Rows are points. Two turns around zero, p and q, are shown by what they do to some points. Where does a point land after both, in the order given? Backwards means that the second turn is done in reverse. Each puzzle has new turns, and all numbers are rounded.

Turn p:
[-25 -13  -1] => [ 15  12 -20]
[ -8 -21 -42] => [47 -5  8]
[ 9 -2 22] => [-20  -9 -10]
[ 17   1 -17] => [  8 -13  19]
[24 36 18] => [-40   1  24]
[-16   0  19] => [-10  12 -19]
Turn q:
[-12   6   1] => [-12  -2  -6]
[ 0  1 -8] => [-2  8  2]
[ 4 17  3] => [-10  -7  13]
[ 37   0 -32] => [17 30 34]
[18 -4  7] => [15 -6 11]
[-48 -22  29] => [ -8 -22 -56]
Where do these land?
q, then p: [13 20 10] => [ -7  -5 -24]
q, then p: [-33 -28  10] => [36 -2 26]
p, then q backwards: [ 37  10 -11] => [20 30 16]
q, then p: [-18  -2  -9] => [10 15  9]

Turn p:
[-27  10 -39   6] => [ 12 -12 -18 -42]
[-16  -2  19   1] => [-14  20  -4   0]
[-5 15 12 20] => [  4  21  16 -10]
[  0 -23   4  18] => [ 16  16 -13  13]
[ 48  -1   5 -45] => [-19 -44  19  41]
Turn q:
[ 11 -26   1  24] => [ 33 -15   9  -3]
[16 44 36 -6] => [-22  12 -34 -41]
[ 25   9 -30   6] => [ 21  19 -21  19]
[-18 -12   6 -23] => [-23 -17  11   9]
[-32 -16 -13   0] => [-6 -1 34 16]
Where do these land?
p, then q: [ -6  28 -13  -4] => [-21 -23  -2   5]
p, then q: [ 26  12 -37   3] => [ 17 -41 -14   5]
q, then p backwards: [-18 -33  11  18] => [ 28  29 -14   4]
p, then q: [  1 -11  -1 -21] => [ 9  1 20  9]
q, then p: [-23  24  30   7] => [-44  -5  -6  -9]
q, then p backwards: [ 43  10 -23   3] => [ -7 -45 -10  18]
p, then q: [-21 -29  33  -5] => [-1 46 15  0]

Turn p:
[  6   1   0  24 -13  38] => [-20  20  25  19 -12 -17]
[ -2  -6 -13  -7 -10 -31] => [  8 -17  -1 -27  -5  14]
[  2  10 -15  13  16  18] => [-20  16   5   0  17 -11]
[  0  15   4 -36  -8 -36] => [ 29 -18 -32 -26  -8   0]
[-32   1   3  14   9  23] => [10 28 20 15 18  2]
[ 8  5 12 33  7  7] => [-11 -10  20  18  12 -17]
[ 18 -26   8 -41  -1 -19] => [  4 -19 -37  -1 -22  29]
Turn q:
[-18 -27  -2  27 -34 -12] => [ 34  13 -12  32  19  15]
[-18  -1 -25   5 -17  43] => [ 10  38 -14  -9  19 -31]
[ 15  11  32  -4  48 -18] => [-15 -49  14 -27 -11  17]
[  7  29 -10  -2  -9   2] => [ -3   9  22   4 -12 -19]
[  4  -9  -9  -5  26 -12] => [ -9 -23 -17  -2 -10  -2]
[-13   4   2 -19   1   3] => [-20   3   1   1  12  -2]
[ 22  -7  13  -3 -16  -6] => [  3  11   6   2 -16  24]
Where do these land?
p, then q: [ 0 16  3 23 18  5] => [  0 -33   0  -1   5   4]
q, then p: [  9   0   0   2  -6 -17] => [ -4  -1  15   8 -10  -4]
q, then p: [ 29 -16 -43  -1 -19  -3] => [ -6  -5  26 -38 -20 -27]
q, then p: [ 35   7  -6 -21   2  -7] => [ 24  13  17  -7 -27  -4]
q, then p: [-30  21  19   0   6  23] => [ 14  -9 -30  15  27  10]
p, then q: [-18 -11  41  21   1  15] => [ 43 -14  13 -17  -8  15]
p, then q: [-38   0  -7  -4 -26 -15] => [-18  19  19 -21 -25  19]
q, then p backwards: [ 15 -17  -8 -20  24  -1] => [ 30  -7 -13 -20  -2  -6]

Turn p:
[ -3 -16   6  -4   4  -9  13  -5] => [-12  -1  17  -8   0  -9  -2   3]
[-10   0  -3  24  16  20 -39   2] => [ 13   6 -26  33  22 -12   5  17]
[38  2  9  0 11 15  6  5] => [ 20  -3   7  -4  -5  -7  34 -14]
[ -6  15   9 -19 -12   3  -6   0] => [  2  16 -12 -15   3  11  -7 -10]
[ 19   8  13   9  -1 -19   6 -16] => [  5  11   7  -3 -31 -12   5   1]
[-26  -1 -35   7 -20 -16  -1   1] => [-14 -15  -1  19  -4  23 -35   6]
[ -5   4   8  20 -23   1  48  -2] => [  7 -15  24 -27 -20  22  -1  29]
[  8 -24 -15 -19 -17   4  -2   6] => [  1  -3  23   6  16  10 -10 -23]
[-11   3  10 -14  27  -7 -23  19] => [-10  -2 -29  -4  18 -27  -2 -11]
[-4  8 -2 -5 16  8 -2 -9] => [-12   6 -11   3   3   1  14   2]
Turn q:
[  7   3  -5  -8   5 -14 -15 -19] => [  7  15  -3  -1  -1 -19  17   3]
[-13   4  -9   0  14 -10 -13  17] => [-21  -7  12 -13  -3  -6  12   4]
[-14  -3  16 -13 -11   0 -17   0] => [ -3   7   2   1 -30  -6  -6   4]
[-8  9 -9  3 -7 -4 10 -1] => [-9  4  0 10  7  9  3  8]
[ -4  -7  -7 -22   2   9  46   6] => [ 18 -25  10  24   5  32  10   5]
[-23  -3 -22 -11  -7  19  35 -11] => [ 2 -3 20 40  8 27  6 -6]
[  0   9 -23   8  -4 -13 -13   6] => [-23  10  -6  -7   8  -2  17  -2]
[ 15 -20   9  15  -5 -14  -3  -2] => [  2 -11 -26  -1   3 -17  -7  -7]
[ 14  14   9  -1 -11 -11 -25  14] => [ -8  13 -17 -28 -12  -2   1   7]
[  1  -1  42  18  19  34  29 -19] => [ 36 -11  19   9  16  -2 -51   7]
[ 26  -6  -2  11   4   3 -33  10] => [ -2   7 -13 -34   0 -14   0 -22]
Where do these land?
p, then q: [  5  -2  25  15  10 -25 -24  11] => [-13   4 -30  -9   3 -15  28  12]
q, then p backwards: [ 19  10 -11   0 -16   9   3   8] => [ -5  18  -1 -16 -10  16  -3  -1]
p, then q backwards: [-25   4 -12   0 -15   4  25  30] => [ 9  3 15 12  9  6 24 38]
p, then q: [  2 -17  -8 -17 -19   7  -2 -10] => [ 12  12  16  -7   0 -10 -20   8]
p, then q backwards: [  9   1   2  -6  25  -1 -24  12] => [ 12 -22 -11  12  -2 -16  -6 -17]
p, then q backwards: [ -5 -24   8  -3  18  16  21 -13] => [-14  21 -21   1  25 -13  -2   4]
p, then q backwards: [  5  -3  29  13  25 -18 -10   7] => [  5 -10  15   4  13 -27 -23 -18]
q, then p: [ -6   4 -18  18 -13  32   1 -18] => [  1  23 -26  12 -10  -3  17  22]
q, then p: [  8   9 -20   6   0 -17  -7  -2] => [-22 -14  -7  -9  -6   6   5   4]
p, then q: [-11  17   4 -27 -16  -7  15 -25] => [ -1  29  23   6 -20  21  -5   8]

Turn p:
[ -2  -1 -10  11   7   3   7  18  -4] => [ -7  -4  -1  -6  12  14   4 -11   9]
[  5   2  -5  -3  48 -14   9  -2  -2] => [ 25 -17   7  17  23  22  18   2 -11]
[-13   5  16  -6   4  -3   6  -5   0] => [  9   0  12  -1  -4 -12  12  -6  -6]
[  0  -2  14  22 -11  -2  -3 -10 -11] => [ -3  -1 -11 -20   8 -19   1   6  -6]
[  2   1   3 -12  -6 -16  -5  -4   0] => [-1  7 12  8  1 -7 -5 11 -5]
[  7  23 -11 -10  -9   5 -19  -3  -7] => [-22   0  -8  20  -7  -3  -9  -2 -15]
[  6 -13  -3 -12  -3  15  -4   5  -9] => [  3  -7  -1   1  -5   2 -22 -10   5]
[-24  -8  -9   9  -8  -6  -3   1  36] => [ -3  22   8 -19 -22  20  16  12   5]
[  7  -7 -18  -8 -14  19  11   4  -3] => [ -9 -11  -6   4 -12   4 -14  -4  23]
[13  0 23 10 -9  0  0 -2 -1] => [  8  11 -13  -6   8 -21  -2   0   1]
Turn q:
[  9  -5   1  24 -10   9 -23  15   9] => [ 18  -2 -30 -18   4   0  -6   8   0]
[-15   8   5  27  -6  -5   7  -4   7] => [ 17   6  14 -19  -3  -6   4  15   6]
[-16  -9  33 -15   4  22  -5   8   4] => [-20  19  -8 -21 -19  -4  -7 -24  -1]
[-18  -6  -7 -12  -6  -6   2  -2  -1] => [  2   9  10  10 -13  10  -3   0  -8]
[ 37   4  -4  -3   3  -7   2  17 -31] => [-11 -10 -11  18  41  -6 -19  -1   4]
[  1  17  -7 -12  10   6   8  -7  -9] => [-22  -1   8   9   4   1   8   8   4]
[ -5 -10 -10  -1  -9  -1  12  -4  13] => [10 -9 11 -2 -8 15  3 -4 -3]
[  2 -10 -10 -13  20  -1  -2  -8  -3] => [ -5   3  -3  20  -1   4  14 -12   5]
[ -4   0   2   5 -13  -5   1 -16   4] => [  9  -3  10  -5  -3  -4   6   4 -15]
[  8  12  -2   0   6 -12  -2   2   6] => [  1 -11  -1   8  -2 -11  -1   7   8]
Where do these land?
p, then q backwards: [  5  15   5   8  27  -3   3 -16   8] => [  9  -9 -20   8  -1  -1 -17 -22   2]
q, then p: [-18  10  21   0  -4   0   7   4  -2] => [ -6  16  14   9  -5 -14   0  -4 -13]
p, then q: [  0  -2   5  13  19 -15   6 -15  -3] => [ -6  -3   1   7  17   6  -8 -17  17]
q, then p: [ 21  -5 -17  -9 -22  -4 -24  -7   5] => [-10 -25  -7 -14  18  11 -22   3   7]
p, then q: [-29  -7   3  -4   5   2   2  12  -1] => [-17   0  10  -9  -4  -9   3 -16 -17]
q, then p backwards: [-21   3  11  16   1   7   2  24 -11] => [  7 -23   5   7 -21  -6  -6  15  15]
q, then p: [ 12 -11  -5 -15 -16   2 -13   1  -7] => [-10 -22  -7  -9   5   5 -10   1 -10]
p, then q: [ 14 -11   3  -5  -2   2  -2   7  11] => [ -2 -12 -14  -2  -2  -4   4  12   1]
p, then q: [ -3   6   1  19  11  -9  20 -14  11] => [ -4 -15  15   0   6  16  -9 -11  19]
q, then p: [  6  -2  -1  10  11  11   8 -25   2] => [ 17 -12  10   4   1  -7  13  -1  17]
q, then p: [ 11   2 -10 -18 -14  -1   1  13 -14] => [ -4  -8  -7 -18   1  12  -7 -10 -19]
q, then p backwards: [  1   0 -16 -15 -17   6 -11  14   1] => [ 10  -3 -20  -2   6   8 -21  -7   2]
